Each row of a before or after table is a point. One or more steps were done to the points. Then noise was added and the rows were shuffled. The steps act on columns, c1 being the first. What was done? A step turns or swaps two columns, mirrors them in a line or flattens them onto one, adds a multiple of one to another, or multiplies or shifts one. Angles are multiples of 10 degrees, from the lower column toward the higher: turns from -170 to 170, lines from 10 to 170 but not 90. Use the fewest steps. Two steps may share a column if one is a turn and the other turns, adds or multiplies; they go together, in the order done. Otherwise the lowest column goes first.

Before (11 x 2):
[[-54  26]
 [ 53  69]
 [ 20  44]
 [-54  -5]
 [ 23  38]
 [ -1 -10]
 [  9 -20]
 [ 45  16]
 [  0   0]
 [-29  11]
 [  9 -15]]
After (11 x 2):
[[ -2 -25]
 [  1  60]
 [  0 -31]
 [  0  16]
 [ -1  29]
 [ -1   3]
 [  0   4]
 [  1 -19]
 [  1 -16]
 [  1  33]
 [  1 -10]]
Steps: multiply c1 by 0; shift c2 by -10

Before (13 x 3):
[[ 34  14  -1]
 [ 13  31  10]
 [  4  41 -26]
 [ 17  10  -3]
 [  4  29 -53]
 [ -9  55  -9]
 [  2  19  12]
 [-33 -56  38]
 [-17 -46  23]
 [-30 -39  27]
 [ -7 -10  10]
 [ 22  18  -9]
 [-20 -51  13]]
After (13 x 3):
[[  7  10 -18]
 [ -2 -22  60]
 [  1 -35  37]
 [-11 -14  10]
 [ -7 -23  -6]
 [-32 -14   7]
 [-21 -20   6]
 [ 22  50 -23]
 [ 10 -57  20]
 [ 32  46 -48]
 [ 14  37 -33]
 [-12 -31  -2]
 [ 28  30 -33]]
Steps: multiply c1 by -1; turn c2 and c3 by 170 degrees

Before (10 x 6):
[[ -8 -27  32   8  42  -8]
 [ 48 -15 -42  24   7   4]
 [-19 -18  27   8  33  -9]
 [ 23 -65 -17 -28  -3 -66]
 [ -2  14   7   3   6  67]
 [ 21  43 -18 -41  -3  56]
 [ 34 -10  36 -14  23  -9]
 [ 43 -21 -22  18 -24 -58]
 [  9  29 -38   0 -35  29]
 [ 26  -7  -3   3 -27  43]]
After (10 x 6):
[[ 43  -6  30  52  -6 -15]
 [ 29  -2  20  44 -22 -14]
 [-22   1  12  56  45  -4]
 [  3  29 -22  46   2  15]
 [ -2  58 -36  -3  16  19]
 [-39  52 -43  40   9  23]
 [ 23   1  35  23  34 -19]
 [-30  14 -23  43  27  13]
 [  9   3 -31  61  43  15]
 [  6 -48  15  13  23  -7]]
Steps: swap c1 and c5; shift c2 by 20; flatten c3 and c6 onto the line at 150 degrees; shift c4 by 40

Before (12 x 8):
[[  0 -22 -70  -2 -50   5 -54 -28]
 [-39  14 -17  50  35 -10 -10 -16]
 [  7  32   1 -20  -5   1 -19   6]
 [  3   3 -43  11 -34  -7   6 -27]
 [ 11   7 -93  22  -5  -2 -26  -9]
 [-23   4  26 -22 -31  34  24  21]
 [ -7  17  19 -11 -20  23 -25  60]
 [ 11  20  46   2 -20  29   3  32]
 [  5  13  18  -7   2  -1 -29  18]
 [-16 -23   1  28  16 -30  19  14]
 [-18 -20  11   1  45  12  17   9]
 [-20  34  24 -32 -20   1  -6  43]]
After (12 x 8):
[[-26 -61 -22 -32  -8  42 -11   9]
 [  9 -44 -12 -19 -17   6  15   2]
 [-24  71   2   2 -22   7 -20  13]
 [ -9 -42 -31 -11   4  55   6  32]
 [-22  45  12  28   3  20 -15 -27]
 [  6 -15 -33  -8  -9  18  11   3]
 [ 14 -45 -33   3   2  27 -32  34]
 [ 13 -14  55  21  -1  -9  80  -3]
 [  4 -38  37  11  24 -25  22 -11]
 [  0 -25  19  -3  52 -29  87   0]
 [-51  19   7  50 -36 -14  19 -12]
 [-30 -37  -4 -22  22  15 -36  36]]
Steps: multiply c1 by 1.3; turn c2 and c5 by -140 degrees; multiply c2 by 1.6; turn c3 and c7 by -140 degrees; mirror c6 and c8 in the line at 50 degrees

Before (10 x 9):
[[ -6  14  16 -16   2 -23   1 -24 -19]
 [-60 -28 -11  -1  15 -12 -51  11   9]
 [  5 -13  -8   4  55  44  14  33  35]
 [-18 -46   5 -14  -3   3 -27  -1  28]
 [-25  -8  18 -11  18  17 -23 -29  -4]
 [ 13 -38 -11   8  32 -25   6 -36  -3]
 [-30   0 -23  26 -11 -29 -34 -42   6]
 [-12   6  24  42  20 -13 -20  32 -32]
 [ 14  18 -10 -11   8   5 -44  -8 -26]
 [-46  -8 -33  50  -5   1 -29  34 -28]]
After (10 x 9):
[[  25  -40  -20   10   -2  -24    5  -16   -6]
 [  28   15  -13  -12   -1    4  -42   -3  -28]
 [ -94   -8  -44   47    1    1  -33   13  -32]
 [-116  -35  -13   -1   -6  -14  -51    5    8]
 [ -50   -7   26  -12    4   18  -21  -12   -2]
 [ -16   15   23  -17   -2  -26    2   -9  -16]
 [ -29   11   29   43    2   -9  -18   11  -33]
 [ -35  -44    7  -12    1   -5  -26    0   25]
 [   9  -11   -7    8   -2   42   11   15   37]
 [ -55   -1  -28   29   -1  -27  -32  -16    0]]
Steps: multiply c1 by 2; multiply c3 by 1.3; multiply c5 by 0; multiply c8 by 0.4

Before (13 x 12):
[[ 28  46  -2 -21 -52  17  20  28   6   8 -65   5]
 [ 12  38 -39 -51 -54  10 -20  52  -7 -14 -22  -7]
 [  9 -31 -12 -20  57  17   8  -4 -18  23   0 -27]
 [ 47   4 -69  20  11  14 -47 -12  16 -11  15  19]
 [  1  25 -25   0 -36  -4   2  67   3  36 -46 -20]
 [  7  16  12  11  57  11 -22 -19 -39  35  25 -30]
 [ -7  16 -10   0 -38 -18   9  35  -9 -28 -34  -9]
 [ 35 -11 -28  20  -4  53 -38  20  17 -17  44  24]
 [-18   7 -44  -6  -3  31 -31 -14  35   1  33  32]
 [ 18   5   5 -32 -56 -23 -11  27  18  16 -22 -26]
 [ -4  23 -19 -13 -43  22  -1  20  16  -4 -33 -61]
 [ 10   5  19  -5  76   6 -37  15   3  10 -18 -28]
 [ -7 -26  10   1  40  23 -47 -13 -38  29 -28 -23]]
After (13 x 12):
[[ -5  44  12  10  42  -1 -40   8 -18  19  30  21]
 [ -2  -8 -19  19 -38 -26  -1  17  24  57  46  17]
 [ 13   2 -43  56 -51  -7 -19   3  45   5   2   9]
 [ 44 -15 -70 -26   4  -1 -47  -5   5 -17  -7 -19]
 [ 21 -14   5  36 -57 -38  -7  10   7  21   4  29]
 [ 30 -15 -25 -31  -2  33 -37  -3 -16 -12 -35 -25]
 [ 12   0  16   7  75 -15 -33   3   3   8  18  30]
 [-18 -37 -45  -8  -1   7 -34  -6   6  -5 -32 -28]
 [ 31 -14  -3  45 -52  -5  20  13  47  18  55   0]
 [  9  37  10 -17  55  -9 -24  11  19  25 -26  29]
 [  7  19 -14  14  55  -2  10  10 -31  18  -6  29]
 [ -7   3  -7   8 -44 -39   5  -4  15 -10  32   8]
 [ -4 -20 -15  28 -42   1   2   1  21   3  24  59]]
Steps: turn c2 and c9 by 100 degrees; turn c4 and c11 by 160 degrees; shift c6 by -20; flatten c8 and c10 onto the line at 70 degrees; multiply c12 by -1

Before (12 x 14):
[[-18  22 -89  27   3  17 -25  17 -17 -28  16 -21   0 -21]
 [-12   5 -93  -8 -14 -11  18 -21  18  -9  -4  -5 -19 -26]
 [-14  31 -72   6 -39  27  -6  -4  15  -9  15  -6   6  27]
 [  4  38 -19  58  -3 -12 -15 -12  25  56  25 -22  13 -25]
 [ 52  -7  28  41  -9 -34 -13  34 -19 -32  17  -1  33  -4]
 [ 41 -11  29  20  -6  -8   3 -11 -44   0  15 -47   3  -6]
 [-20   5 -31  19 -16  26   4 -19  41  26  10 -36  48 -40]
 [ -1 -14  33  22  -8 -50   8  28 -32 -13  48 -35  14   2]
 [  5 -12  27  21 -11 -24 -22  -1 -54  -1  27  16  22 -14]
 [  0  23 -85  -6  30  17  17  -1   4  12  29   0  17  -4]
 [ -8   1 -60 -12 -15  41 -15  24  32  -6  23  -2 -31 -17]
 [ 15 -18  25  58 -15  -7  33  28 -47 -14  22   1   4  -6]]
After (12 x 14):
[[-51  29 -56  10 -29  24  -8   2  14 -12   7  -7  -5  26]
 [-53   4 -72 -10  -8 -13  32 -11  24  -7   0  -2 -33 -25]
 [ 31 -19  18  55  -9  -6  54  11 -51 -13  25   5  -7  -6]
 [ 18 -16  32  19  -2 -50  12  13 -41 -13  63 -34   0   0]
 [-59  23 -72  26   3  15 -40   9 -21 -24  10 -20  -9 -20]
 [-34   2 -55 -14 -11  40 -25  34  21  -8  11  -1 -41 -16]
 [-32   7 -19  21 -13  24   4   1  41  23   1 -36  38 -41]
 [ -6  34 -20  59   1 -14 -22   0  29  58  25 -20   2 -27]
 [ 50 -10   3  20  -3  -5   5 -26 -38  -1  13 -46 -10  -6]
 [ 62  -8  -8  43  -6 -35 -19  28 -30 -34  29  -2  20  -4]
 [ 23 -14  21  21  -7 -25 -31 -23 -54  -5  37  18   9 -13]
 [-41  22 -76  -8  18  15  29  -2   5  10  22  -3   8  -7]]
Steps: turn c1 and c3 by -30 degrees; multiply c5 by 0.7; add -0.3 times c6 to c11; multiply c7 by 1.6; turn c8 and c9 by -20 degrees; shift c13 by -10

Before (13 x 20):
[[-18  27  35  14  16 -11  34  -5   5 -11 -23  -9  47 -14 -20 -24 -18 -12
  -11  25]
 [  1 -11  14 -13 -11  -3 -12   5  -2  -5  33   7  -8  14   6 -16 -14  22
    1 -19]
 [ 25 -12   7  13 -19 -28 -21  30  31   3  30  -3  28 -28  -6  10   9  14
   41 -22]
 [ -8  32  42  12  -1  19  12  29 -14  23  18  -1   7  -6 -34 -25 -10  22
  -21 -25]
 [ 14  32   2  29  -9  -8 -22  26  14 -15 -19  -6  -2   0  -8 -18  23  16
   -5  17]
 [ 31 -14  12  16 -31 -25 -14 -11  13  35  -6 -20  47  -5 -11   0 -19  24
   30   9]
 [ 36 -18  38  39  26   1  -5  -8 -12  12  17   9  13   4  -8  22 -23   7
  -15 -23]
 [ 36  23  23 -15 -17  21 -26 -14  42 -14  32 -21  21 -29  22  -6  10  -1
   14 -23]
 [  7 -19   1  19 -19 -21 -16  22  -9   9 -18 -18  -9 -12  22   0 -21  -4
   -4  25]
 [ -8  21  31  14  24 -24 -12  -6   8  24 -27 -44  25  -1 -17 -29 -19   7
   17 -16]
 [ 33 -16  13   7  13  10  -8 -16   6  11  23  12  31 -18 -11 -16  31  10
   11 -24]
 [-22 -11  48   7 -15 -23 -16  20  -2 -12   2  -8   0  -1 -12  15   2   8
  -17 -18]
 [-10  17  17  -5  -6   7  13  16   4 -22 -24  -6  -7 -18  -8  23 -21   9
  -18  -9]]
After (13 x 20):
[[-49  73  58 -15   4  -5 -27 -14  43  -3  33 -20  20  -3  22  -6  10   0
   14 -12]
 [ 18  97 105  12   1 -16  12  30 -14 -17  19   0   8 -65 -34 -25 -10  23
  -21 -22]
 [-40 -51  94  39  17  20  -4  -7 -13 -28  17   9  13 -16  -8  21 -23   7
  -14 -23]
 [-31 -43  17  14 -16 -15 -22  30  32 -14  30  -2  26 -43  -6  10  10  14
   40 -10]
 [ 17  73  89  14  25 -38  34  -6   5  19 -24  -8  45 -35 -21 -24 -18 -11
  -12  28]
 [-23  87   4  29  -3 -40 -22  26  14   8 -19  -6  -2  -6  -8 -18  22  16
   -6  15]
 [ -2 -32  35 -13 -18   9 -13   5  -2   4  33   7  -8  16   6 -16 -14  22
    1 -24]
 [ 22 -40 120   6  -7 -11 -17  20  -2  22   2  -7   0 -26 -11  15   1   8
  -16 -16]
 [-26 -48  31  16 -11  -9 -15 -11  13 -46  -6 -19  46 -18 -10   0 -19  24
   30  11]
 [ 18  51  76  14  68 -44 -13  -6   8 -20 -27 -45  25 -32 -16 -29 -20   6
   17 -14]
 [  4  50  42  -5  -1 -11  13  16   4  25 -23  -6  -6 -31  -7  22 -19   9
  -18  -2]
 [ -6 -62   3  18  -1  -1 -16  21  -8 -12 -18 -19 -10  31  23   1 -20  -4
   -4  27]
 [-36 -41  32   7   1  26  -8 -16   7 -25  23  13  31 -42 -11 -16  32  10
   11 -16]]
Steps: multiply c1 by 1.3; turn c1 and c10 by -160 degrees; multiply c2 by 3; turn c2 and c6 by -20 degrees; multiply c3 by 2.5; add -1 times c12 to c5; turn c14 and c20 by -20 degrees; add 1.5 times c15 to c14
